Each row is a point. Two turns around zero, p and q, are shown by what they do to some points. Write where each new point lands after one turn and then the other. Backwards means that the second turn is done in reverse. Each puzzle has new turns, and all numbers are rounded.

Turn p:
[-35  20   1] -> [ 0 40 -6]
[-32 -13  19] -> [32 23  5]
[18  6 -2] -> [-11 -14  -8]
[-14 -11 -16] -> [-1  9 22]
[63 -3 -1] -> [-19 -59 -14]
Turn q:
[ -8 -40  42] -> [-28  18 -48]
[ 16  15 -34] -> [ 23 -25  22]
[ 3  7 17] -> [-18   3   3]
[-11  18 -26] -> [24  3 23]
Where do these land?
q, then p: [-4 25 30] -> [ 14  34 -15]
p, then q: [12 19  6] -> [23  2  1]
q, then p: [-32 -12 -41] -> [-27 -40 -22]
p, then q: [ 24 -32   4] -> [-10 -11 -37]

Turn p:
[  1   2 -29 -45  24 -10] -> [ 14   0  -3 -30 -48 -13]
[  7  -4 -13  33  -2 -23] -> [  1 -26  16 -14  27   0]
[  0 -19  40  -9   6  12] -> [  8  11 -39  21   7   2]
[ -1 -35  12  -3 -43  22] -> [23 46  0 13 29  5]
[-7 18  4 36 20 15] -> [-13 -31  10  29   3  15]
[-31 -19  33   3  14  10] -> [  7   1 -34  17   3  35]
[ 50  24 -19   2 -34  16] -> [-13  18  40  12  10 -51]
[-20  33 -28 -16  16 -43] -> [-27 -21   9 -49 -30   8]
Turn q:
[ 16  15 -16  17   8   6] -> [  1 -12 -17 -21  14   4]
[  3  -2  42  20 -17  13] -> [ 34 -12   4  34  14   2]
[-12 -16  25  15  13 -42] -> [-10 -11  35  17   0  38]
[ 29 -18  29 -22   2  12] -> [-13  12 -10  40  22 -12]
[-16  45  14  -2  12  11] -> [  7 -38  14 -10   0 -31]
[-15 -14   4  11  16  15] -> [  0 -15 -13  13 -20   9]
[-16   4  -6   5  -4   3] -> [  9  -3   3  -8 -14  -1]
[ 11 -13 -93 -45 -29 -18] -> [-29  80 -15 -66 -17  -9]
Where do these land?
q, then p: [-10  43 -24  14  24  -9] -> [ 30  30 -31 -20 -15   1]
q, then p: [-18   7 -11  -5 -30  13] -> [-18   9   2 -14   7 -31]
q, then p: [ 13 -32  17 -25  20  29] -> [ -5 -25  37 -11  18  31]
p, then q backwards: [ 16   4 -28   2 -39  22] -> [ -6   7  17 -30 -32 -28]
p, then q backwards: [-17  30  10  48  25   2] -> [  2  -6  31  17  52 -16]
p, then q: [ 19 -17  22 -29 -21  -7] -> [-20  -5  14 -41  11  -8]
q, then p: [ -2 -36  14  -7  21 -50] -> [-16   9  -6  47   3  43]
